Every row gives one point. Any point is a mix of the corners, with weights that add up to 1. It lies inside the corners' shape when no weight is negative. Is each point inside? If not, which corners have a negative weight?

Corners:
(1):  16 -18  78
(2):  9 12 20
(3): -25  -3 -41
(4):  28  16 -53
Points:
  7 -12  24 -> outside (2)
 -6   8 -59 -> outside (1)
17 -9 42 -> inside
 -7   2 -31 -> inside
 2 -8  3 -> outside (2)

Corners:
(1):  25  47   2 -41   2 -65
(2):  77  53 -15  22  10 -62
(3): -18  12 -36  54 -52  21
(4):  -5 -56  61 -24  31 -32
(5):  16  22 -43   7  -2  12
(6): -36 -12  43  -2  38  29
(7): -74 -19  -3  13 -26 -36
Points:
 18  -5  19   1  12 -37 -> inside
 21  26 -20  29 -16 -18 -> inside
-55 -23  -2   9 -27 -24 -> outside (2, 6)
 10  11   2   3  -4 -27 -> inside
-10  18  -6  11  -3  -1 -> outside (4)
 -1   7  22   2  18 -18 -> outside (5)
-18  21  12   8   4 -19 -> outside (4, 5)
 -4 -22  27  -9  19 -15 -> inside

Corners:
(1):   5 -13 -17 -13 -19 -46   4  31
(2):  -8 -10 -16   9  -1   8 -95 -35
(3):  -5 -25  -3 -15  -2  26   8  -3
(4):   6  33  34  -4 -14   0 -17 -37
(5):  18 -25  -9  11 -12  20  -4  18
(6):   0  26 -16 -12   0  -2 -17 -33
(7): -10  12  -3 -24   1  11  -7  10
(8): -16  25 -13  14   6  -3   8  -4
(9):  -4 -27 -14   3 -27  26   3  24
Points:
 -2  12  -6   0   2   9 -25 -32 -> outside (1, 7, 9)
  3  -8  -5  -7 -11  13 -10   1 -> outside (8)
 -2  -8 -14   4 -17   6 -14   5 -> outside (3, 7)
 -9  27   7   0  -1 -12  -9 -17 -> outside (5, 6, 9)
  6 -21   3   0 -14  32 -14   7 -> outside (1, 6, 8)

Corners:
(1):   3  -6   0   1   8   0 -10   1  15   5  39
(2):  18   3   5  43  -1 -18  -3  15  -2  -6 -13
(3):  11 -54   2  -3   2 -21  -2  -4   0  -8   1
(4):  17   9 -12 -22  -2 -18 -13   5  15 -11 -10
(5): -95 -11   5 -23  14  16   1   2 -38   0  -4
(6):  20  -6 -28 -20  13 -18   2  -3  13 -45 -10
(7):  10   9  -1 -25  11  40  -8 -23   9   2 -15
(8): -10   8   0 -18   4  -8  -9 -24   1  -1   1
(9):   4  14  -4 -15   4  -6  12   1   8   5  -2
(10):  -3   1 -11 -11  27   5 -11  15 -49   9 -19
(11):  16   8   4 -14  37  -8  -8  -1  18   6  -3
(12):   9  10  13 -23   0  -8   7  -8 -34 -38 -26
Points:
  1  -4  -6 -10  15  -6  -6  -2   4  -3  -2 -> outside (12)
 -7  -2  -1 -12  10  -1  -3  -2  -6  -5 -11 -> outside (1)
  5   5   0 -11   6  -1   0  -5  -3  -7  -7 -> inside
17  2  5 -7  9  2 -2 -7 -8 -2 -8 -> outside (4, 5, 6)
-17 -10  -3  -9  16   2  -4   6 -12   1  -4 -> outside (8, 12)
 21   1  -4  -3   2 -17   0   3  -6 -13  -7 -> outside (5, 7, 11)
 -9  12  -4 -16   5   0   0  -2  -9  -4  -7 -> outside (3, 11)

Corners:
(1): -38  12   7  -3  12 -40 -16 -22 -10  -6  49  21
(2):  23 -16 -12 -20 -22  -7   6  18  13  -9 -53 -22
(3):  -7 -29 -59  13   3 -44 -28 -17  69  -5 -47  14
(4):   1 -37  12  11 -63  51  16   8 -45  32  19  25
(5): -45  -4  24  13 -39 -23  15 -11 -31  52 -34  40
(6):  95  -4  -5 -14  13  20 -18 -62   6  -7   9   7
(7):  16   7  11   8  17  16   4  -9 -43  16  78  15
(8):  -3 -62 -13 -10   3   7  22  -4 -14 -15 -39   3
(9):  28 -35  16  16 -15  14   2   0 -16  -8 -30  -5
(10): -32   2  -5 -19   9  35 -33   1   1 -19 -43 -42
(11): -48  -6   8  15 -26  46  28   8   6 -11 -34 -43
(12):  -3  20  12   5 -21  38  16   3 -33  -9   7  17
(13): -17  12 -39  13   4  -4  -2 -12   3 -18 -48 -36
Points:
 12   1  -4  -5  -2  19   1  -1 -17 -13 -34 -14 -> outside (1, 3, 4, 11)
  5 -14  -7   8   0   3  -5 -13 -12   3   5  12 -> outside (2, 11)
 -8 -10  -7   1 -11   2   1  -7   0  -6 -28  -8 -> outside (7)
-22  -5   2   2 -13  16   1  -3  -8   0 -19  -7 -> inside
 -9  -6 -10   4  -3  -5  -7 -11   1  -5 -11   2 -> inside
 10 -11  -3  -4  -3   2  -9 -13  -6  -2 -12   3 -> outside (11)
 -6  -7  -7   2 -14   1  -2  -9 -13  13  -4  15 -> outside (9, 11)
  8 -18  -8   0 -15   1  -2  -4  -1  -4 -34  -2 -> outside (7, 11)

Corners:
(1):   0  -3 -35  18  30 -24  18   4 -32  -2  33   7 -70  -7   8 -28 -16  21
(2):  28  19   6 -52 -48 -72 -47  70 -14 -19   4 -29 -46   3 -50 -16 -21  32
(3):  -2  22  47  71  62  26  10   2 -24  -7 -37  10  15 -23  11 -13  -7  17
(4):  14   1   1  45   1  12  11 -13  28 -26  18   6   3  23  26  44   0 -13
(5): -27 -36 -66  30  15  26   9  36 -57 -22  40  64 -20 -26 -16  -6  -5  29
(6): -22   4 -55  38   6  10  -1  24 -28  13  48   4  -9   2  13 -73  -9  25
(7):  29  -9 -22  11  -7 -18 -11 -43   0  -4  -1  -8 -13 -52  30   3   7  14
(8):  24   8 -10 -10 -23  -8 -28  24  22 -25   3 -40 -21  24 -95  31 -24  38
(9): -18   8 -14  12  -8  38  15 -31  12  31  -1   2  15  37  62   7 -42  31
(10): -12  12  -7  25  31  -4 -14 -28 -31   5   1  -4  32 -10  34 -13 -55  -7
(11): -14   7 -36 -33  20   6 -18  69   7 -74 -26 -43 -14 -21 -36  21   1  -4
(12):  13  18 -20 -24  10   9 -38  -8  -2  11  48 -13   4  22  22  31  21  23
(13):  22 -42  23  11  55  -5 -49 -28   5  29 -57  15  27  32  37   6   1  26
(14):  -6  -2  27  10   4   5  38 -33 -17  -7 -19 -11 -27  37   8  -9   9 -67
(15): -32  60 -49  19  39   9   5   9 -20  -8  -8  47  -3  39   8 -67   9  14
(16):  83   3 -50 -82  -6  11 -38  22   3 -47  -5 -39   4  24  -6  16  -4  10
(17):  11  42 -23  19  -2  26   2 -18 -25  18 -20 -16 -26  37  24  15  -6 -43
(18):  34  -5  -9 -33 -12 -39 -11  43  37  28  -6 -35   8  37 -55  52  -7  35
(19):  21 -24   9   7  26  36  22 -28   5  23  -2  23  -2 -41  38  15 -47 -51
Points:
 -1   3 -25  -3  10  -3  -4  19  -6  -8  10  -1 -13  15  -8  -7 -13  13 -> outside (3, 7, 17)
 -7  -6  -6  37  28  11   4 -18  -5  12   9  23   6   4  23  -5 -11  12 -> outside (2, 11, 16, 17)
 16   6  -6  -4   4 -14 -15   7   4   9  10 -10  -3  15  -4   1  -9  24 -> outside (5, 11, 17)
 22 -17  -4  -8   9   2 -14  16   7  -6   0  -8  -4  17  -3  14  -8  20 -> outside (7, 10, 15, 17)

Corners:
(1):  12  38  12  27  -6  14  16 -15  -6 -13  53  53 -33 -39  16  28 -24 -44 -14   0
(2):   5  57  44  88  29  66  23 -76  30   7 -54  12 -20 -10  40   5   2 -68 -33  29
(3):   3  10 -45  -5   1   4  23  15 -17 -16 -28   1 -48 -23  24   5  15 -76   0 -29
(4):   0  50 -31  44 -52 -63   4  -3 -48  25 -25 -28 -23 -30  10 -37 -27 -89  45  25
(5):   8 -85  24  18  36  30 -18 -60 -16   0  16  41  48 -42  26 -41   4  17   7  42
(6): -16 -42   7 -50  22  16  19 -20 -22 -21  43  -2  28  25   2  11  11  55   1  -1
(7):   7   8 -20  26  47  25   0 -27  59   0   1  -2 -40  22   5  31 -16 -20 -33 -10
(8):   8   2 -11  12  17   7   5  -3  54  -1  67  20 -23 -18   2  91  36  28  33 -25
(9): -68 -38  -1   8 -28 -10  30  -1 -16  43 -11  16  18  -7   8 -21  30 -46  13  20
(10):  -3  12 -38  -2  35   6  -1   9   7  11   0  -8 -32 -18 -10  -4  31  22  24   1
(11):  24 -49  -6 -46 -36  20 -20 -44 -43  -2  69  -5  16 -16   5  -3  67  -3 -41 -41
(12):  28 -32  16 -50 -13 -17   8   9 -37 -16  59 -24  -3   8 -49  -4  28 -11   7   5
(13): -27  29 -33 -27 -16  21  -6  -7 -25   9 -15 -45  17  15 -27 -36  -5 -60  34   1
(14):  15  15 -20  -5   3 -52  21  30 -31  61 -12 -16 -14 -32 -14  13 -17 -33  10  -8
(15):  12  17  29  16 -74  22 -92 -36  -3 -95  48  -7  44 -47   9  17 -44 -16   6  19
(16):  -9 -32  16  10  41  -8  -5   8  -2  32  65 -40  14  12 -17   1  23   2  -6  -4
(17):  20  -5  45  19 -60  23  25  -2 -45  45  27  13  19   2  18 -22  11 -25 -13  14
(18):  11 -14  -7  23  43  30  -7 -27 -13  40  11  21 -35  10  13  44  -2 -11 -27   3
(19):  42  45 -39 -63  27  -5 -48  19   5 -13 -52 -43 -64  23  14 -31 -17 -40  20  43
(20):   0 -61   5 -22  39   8  -9 -15  23 -11  31 -38   2 -36  -5  19 -36  36  29  10
(21):  10 -31 -37 -20  55  69  12 -10  34 -10  18 -11 -11   4  21  41  34  18 -30  24
Points:
  1 -31  14  10  18  21  -9 -25 -12  22  -6   6   5  -7  21  -9   0   1 -14  12 -> outside (1, 4, 8, 12, 13, 21)
  5  -8  -3   4  18   8   0  -8  -6  14  23  -4  -9  -6   2  12   4 -13  -4   4 -> inside
 -2   6  22  15  11  27  -5 -21  18 -19  21   1   0  -3   4   5  -3 -15   4  12 -> outside (4, 11, 14, 18, 21)
 -2  19 -15  25  13   1 -15 -18  10   5  -7  -6 -22 -23  12   6 -11 -43   9   4 -> outside (6, 12, 17, 21)
 24  -1  -3  -3   6   0 -16 -16 -20 -12  31   3  -6 -22   7   5  11 -12   1   7 -> outside (7, 9, 13, 17, 20)
